Every row gives one point. To make a cloud, some directions were put in groups of two or more. Within a group, all points are equally far from the middle, so they leave a hole (a ring in 2 directions, a hollow ball in 3). The other directions are filled evenly. Then the cloud was stretched, turned, moved and blurred a little. Count the holes, and give their numbers of directions, smallest first.

Cloud (20 x 3):
[[  8  14  38]
 [-26 -30 -53]
 [-37 -17  18]
 [-47 -28  -4]
 [-45   3 -32]
 [ 19  32 -34]
 [  4 -58  -6]
 [-43 -14 -44]
 [ -9 -59 -24]
 [-29 -57 -25]
 [-23 -60  -9]
 [ 31 -12 -31]
 [ 15   0 -50]
 [ -5 -56  10]
 [ -2 -52 -34]
 [ 10  32 -40]
 [  9 -31 -45]
 [ 29 -34 -11]
 [-12  -3  36]
 [ -4  19  34]]
Holes: 1 (3)

Cloud (54 x 6):
[[-20  30 -16  29  30  21]
 [  6  55  11  14  26   4]
 [  1  -8   5  -5  34  -5]
 [ 29  36  19   7  25   9]
 [ 31   2  14  14  27   9]
 [-26  22  11  43   2  26]
 [ 30  11  11  18  27  27]
 [-28  -2 -26  32  21   0]
 [ 40  14   6  -8  -9 -16]
 [  6 -15 -38  39 -19 -19]
 [ 23  22  -8   0   8 -46]
 [ 23  40   8  24  34   5]
 [  9 -14 -12  60   2   2]
 [ 34   4 -29  19  27  14]
 [-19  46   7  17  21  -1]
 [ -4  25  30   7  -2  31]
 [ 36   1 -22  10 -12  23]
 [  0  15 -14   6 -35  27]
 [ 40  18 -29  -2   1 -23]
 [  3 -11 -28 -27  -9 -11]
 [  0  31 -17 -28  -5   4]
 [ 14  -3 -24  60   7  -1]
 [ 18  39  14  44  -7 -20]
 [ 14  52 -26  13  -9  -8]
 [ 16   8 -37  -1   0 -41]
 [-16   3 -23  -2  36  21]
 [-18  13   3  22  14 -32]
 [  1  31   3   6  37  32]
 [ -1  41 -37  -1  -1   2]
 [ 22 -10 -14 -19 -14 -22]
 [ 29 -10  -2  29  10  33]
 [ 32  -3 -40  13  20  -5]
 [ 36   3 -28  15  21  18]
 [  9 -12  24   9  -6 -13]
 [ 24   0  29  21  -8  -5]
 [ 10 -11 -29  17  38  -7]
 [ 12  18  -1  12  27  45]
 [-32   0 -28  37  -3  20]
 [  1 -33 -10   7  18  15]
 [ 14  15 -26  47 -28  17]
 [ 10  19 -26  44 -29  18]
 [-17  24  25  35  -7  27]
 [ 17   2  10  -2  30 -19]
 [-32 -11   1  36   3  10]
 [-24  18 -20  12 -31 -19]
 [ 36  -6 -33  11  19   7]
 [-14 -11 -17  -6  29  26]
 [-15   9  21 -16   5   8]
 [-21  -4  -8  38  20 -14]
 [ 32  18  26  11  13  12]
 [  5  10 -21  43 -24  34]
 [ 11  20   4  29   8 -42]
 [-15  33   7  -6  33   7]
 [ 24 -25  -7  19  17  17]]
Holes: 3 (2, 2, 2)

Cloud (87 x 8):
[[ 29 -19  16   6  34  22 -26 -18]
 [ -1  18 -15 -29  22 -12   7  29]
 [-28   5 -30  -9  39   1 -32 -23]
 [-33  13  -4 -30  11 -49 -35   1]
 [-14  27  28  21  -8 -15  25 -50]
 [ -6   2   1  44 -28   0 -19 -41]
 [-14  17  47  18  12 -45  -5  20]
 [-32  -1  22  -4  44 -25  25  30]
 [ -1   4  11  -2   7 -33  13  27]
 [  1 -31  -8   8 -23   8  -9 -43]
 [-30 -19 -23  42  25 -25 -20   4]
 [ -1 -10 -38  15  20 -10 -33  10]
 [  7 -27  51  -4   5   2  27 -25]
 [-11  16  11  -3 -15 -54 -29   0]
 [  1 -23  -9 -11  14 -35   0  15]
 [  1 -32  44  -8 -44   0 -13 -14]
 [ 10   1 -48  19   3  -4  26   2]
 [-12 -17  31  26  32  15  -6  25]
 [  5  15 -34  24   3 -33 -16 -45]
 [-20  27 -16  22   4  38  16   7]
 [-11   1  14 -10  -4  -8 -27   9]
 [-27 -29  19   0   5 -23  -6 -34]
 [-21  32  39  -7 -14 -20   2  10]
 [ 13 -20  44  27 -26 -31   4  -7]
 [-17  27  -1  35 -23   0  27 -26]
 [-30  13 -17 -19   3  -3 -45 -28]
 [-13 -30 -20  16 -10   1 -28 -25]
 [ 11  39  24  11  15 -20   7  35]
 [  6  10 -40  -3 -11  32 -17 -29]
 [ -6 -22 -45   3   4  26  22 -16]
 [  9  -2  38  31  12 -10   5   5]
 [-20   5  27  26  -6  -7 -44 -32]
 [ -4 -18  -5   9  -7 -53  -3 -38]
 [-18  21 -12 -30  14 -35  21  46]
 [  3  -2 -35   3 -32  -6  20 -10]
 [ -8  12  -8  -1  -2 -23 -43 -34]
 [-25  54  13  44  14 -18 -13 -15]
 [  0  13  22 -11  -1 -21  -8  41]
 [ 39 -11  28  28  -6 -60  15  -7]
 [-27 -11  20  28  10 -26  -7  -3]
 [  1   0  12  56  -6 -21  15 -52]
 [ -2  18  -4 -34  -5 -23 -17   5]
 [-17   8 -20   4   7 -48 -15  -3]
 [-33   5   0  13   6  24  17   8]
 [ 10  19 -25  28  -7 -22  11 -13]
 [-11  -7 -15 -27 -26   6  30 -26]
 [ 32 -12  -2  29  -4  16  21   5]
 [-10  34 -19  -2   1 -13  11  -3]
 [-12 -33 -11 -18  -7 -36  19 -22]
 [-23  28  -4   2   7  20 -11 -32]
 [-19  20  11  29 -36   4  17  10]
 [ 14  10  -2  11  36 -26   6 -36]
 [ -5 -16   9  16   1  20 -26  29]
 [  6  -4  25 -27 -19  24   7   0]
 [ 12 -15   6  33  27  -5  17 -13]
 [  5  34 -10   5 -38 -27  25 -15]
 [ 33 -21 -37 -17  -8   6 -10 -12]
 [ 20  -8  -8  10   5 -53 -30 -28]
 [-19  22 -32 -18  31 -13 -44 -16]
 [ -9   6 -30 -20  -3 -11  35 -30]
 [-21 -11 -22  33  14   5  14 -29]
 [ 13  31   7 -12 -37  -2  15 -26]
 [-15 -12  -1  24 -37   5  20  36]
 [ 32   0 -10 -20  20 -29  33   5]
 [-21  25  19  18 -49 -31  39 -18]
 [ 35 -18  17   9  31 -10  21 -23]
 [-20  11 -23  40 -32  23 -22  -7]
 [-59 -28   1  21   4 -20   0  23]
 [-12   3  -4   7 -50 -23  15 -10]
 [ 30 -19 -38 -12  -8 -13  -4 -10]
 [ -3  58 -33  -8 -27 -18 -49 -11]
 [ 11  28  -5  26 -17 -30  40 -23]
 [-22  28 -34  15  13 -28 -15  -7]
 [-17 -41  34  12  34  -1  23  10]
 [-25  34 -49   6  30  14 -13  -8]
 [ 30   5  24 -26 -10  12 -15 -14]
 [ 28 -10  37  20 -26 -26  -2 -18]
 [-12  28 -11  32  -1 -39 -39 -28]
 [ -7 -22   2  13  49  25  -3   5]
 [ 10  27  -6  11  -9  -5   7 -54]
 [ -9   0 -48  18  -3   0 -19  -7]
 [ 23 -40 -34  -7  26  23 -12 -27]
 [-30  12  -3  -2  16  -1  35  42]
 [  1   9  -6  -6 -14 -19 -12 -17]
 [ -6  -1  -5   4  42 -14   8  32]
 [ 13  -2 -16 -17  39   1 -28  17]
 [ -2  12  17   6 -21 -23 -37 -27]]
Holes: 0

Cloud (98 x 9):
[[ 10 -21 -16 -11  10  21  -3 -16 -20]
 [ 16  27   7  28  22  -3 -12 -37 -29]
 [-11  52   6  31 -24  51  13  15   4]
 [-27  13   3 -39 -11  -1  14 -30   2]
 [ 11   5 -11 -21 -10  22 -28 -19 -11]
 [ -8 -44  -7 -10  -4 -37  25  -7 -18]
 [  1  24  -9  24  18   8 -13  34   9]
 [-19  23  22  -6  -9   2   9  27 -43]
 [ 18  20  -5  41   4  31  23  21  -3]
 [ -2  47  44  16   0  12 -24 -13 -39]
 [-17  27  24  25   1  60  13  28  -7]
 [ 33 -12   5   1 -24  10 -24  11  30]
 [  0  32  31   6  -5 -22  49  16 -12]
 [-36  12  28 -13 -16 -33  16  -7 -29]
 [-19  51  30   2   3 -14  36  -3 -30]
 [ 12  21  21 -11   7  42 -26  16 -20]
 [  0 -13  40  32   6  -1   2 -20  21]
 [-16 -10  35 -23 -12  13  24   5  26]
 [ -3  16 -29  -8   5  31 -12   7 -27]
 [  8   4 -10  26 -17 -16 -28  12  21]
 [ 10   5  22  41  11  -2 -29  -4 -26]
 [ 45  30  31   7   4  20   1 -11 -21]
 [ -4  55  15  30  -4  41 -40 -13 -15]
 [  7   3  30  14 -20 -40  24 -33  10]
 [-36   7  23  -3  22   2 -16 -26  13]
 [ -5  26 -24   6 -20 -22  12 -10 -32]
 [ -5  -4  -9  17  -4  43  -8 -27  32]
 [-18  -6  -1 -11   4  30  28 -35   5]
 [-32 -28 -23 -10 -15  27 -15  13  11]
 [  8  28  21  11 -19 -25  35  18  22]
 [-27  -4  13 -19  16   5  39  -9  11]
 [-15 -12  -3  15  -9 -28  25 -27  28]
 [ 26 -42  26  -3  -2  -3  -1   4  27]
 [-20 -23  27   2  12 -30 -21 -17  -9]
 [ 12  17  12  25  -9  54 -11  29 -23]
 [  5 -44  16  23 -10   4 -24  -4 -10]
 [ 39  10  19  -9   9   8  -9   8  28]
 [  3  49  39  -3   5  13 -16  -7 -41]
 [ 30   2  39  10 -37   9  11  12 -17]
 [-24   1  -6 -22 -34 -14  27   0 -23]
 [ -1   7  26  -3 -20 -26  39  38  -4]
 [ 18 -42   9 -13 -25   9   0  -8   8]
 [ 12   2  52 -11  17 -13  12 -28 -10]
 [-37 -18 -31  -5   7  31 -24   3  -1]
 [ -1 -39 -19 -20   6 -37   4 -24  -6]
 [-29  20  26   8 -19 -40  -7  -3 -12]
 [-23  26  17  -7 -12 -14 -30 -19  11]
 [  6 -12 -31 -19  18 -17   3 -17 -11]
 [-27  16 -27  33 -29  12  -4  20  -8]
 [  0 -30 -16 -13  18 -27   6 -32 -15]
 [ -3  -1  49 -17 -22   4  15  -4 -27]
 [-29  15   8   0 -26   9   8  32  31]
 [ 19  -1  30  -3   2  12  -5 -22  42]
 [ 33  10  15 -22  -1   3 -34  -7   0]
 [ 14  35  23 -30 -19   0   1  19   5]
 [  8 -12  14  40   5  28 -29   1 -23]
 [ 21  -1  31  15   8  -6  -6 -33 -37]
 [ -5  -5  36  24 -27 -21 -25 -14  -7]
 [ -4 -13   3 -17   9  -1  -5  24  38]
 [  2  19  56  -4 -25 -17  25 -14  13]
 [ -9  39 -13  26 -23  16 -18 -21 -27]
 [ 14  37  22   8 -23 -16 -21 -36  -4]
 [ 13  46   4  17  26 -11  13 -25  -5]
 [  6  25 -15 -19  -8 -16  23  25   3]
 [-21  13  33   3   1  39  38   0  -8]
 [-20   5 -16  23 -17 -17  18   4  32]
 [ -2  -3  36  16  15  14 -42 -16 -20]
 [  4  34  11  32  15  36 -27 -37 -27]
 [-11 -10  24  -6 -30  27  -8  18  33]
 [-18  49  30  21  -3  33   9 -25 -39]
 [ 14 -18  41 -13 -12  -6   8 -41  -2]
 [ -3  42  10   7  -9  49  10  43 -10]
 [-13  -4  28   0 -20  29  17 -28  20]
 [-27   8   2  24   2   9  18 -31 -43]
 [-15  35  33  21  -9 -35  -5  -4 -22]
 [ 23  24   0   6   4  49   5 -22  14]
 [-26 -23 -10  29  -8  -5  14 -34  12]
 [-24 -17 -18  26 -28  11 -15 -21  12]
 [ 17  11   2  17  14 -13  13 -19 -43]
 [  2 -14  24  16 -15 -15   6 -51  12]
 [ 11 -15 -36   9   5  25  -7  14  20]
 [ -6  53  10 -20  -4 -17  12   6 -25]
 [  0  36  38  34  -3 -22 -14 -10 -24]
 [  0 -36  33  -9 -10 -30 -24  -9  -6]
 [-24  50   5  16  -5  39 -30  27  -8]
 [-32   9 -20 -16   4 -35 -12 -19   1]
 [ 22 -43  34   8 -23  -7  -5  11   4]
 [ 26 -13  19  12 -39 -22 -14  12  -7]
 [ 21  -7  13 -23  20 -20  13 -16  20]
 [ -4  24  -5  -9 -36   3  37  -5 -13]
 [-53 -23 -18  14   0 -10   6 -13   5]
 [-32  20   3  26   7  -4  -3  29 -32]
 [-25   9  -6  47 -27  17  23   8   1]
 [ -2 -21  40  31 -19  17 -26   7  -3]
 [-20  22   9  -1   8  29 -48  -3  15]
 [-17  16  -8   7 -16 -42  13   8 -33]
 [ 26  31 -12   8  -4 -22   4 -17 -24]
 [ 20  13   3  12   0  46 -46  10  -6]]
Holes: 3 (3, 3, 3)
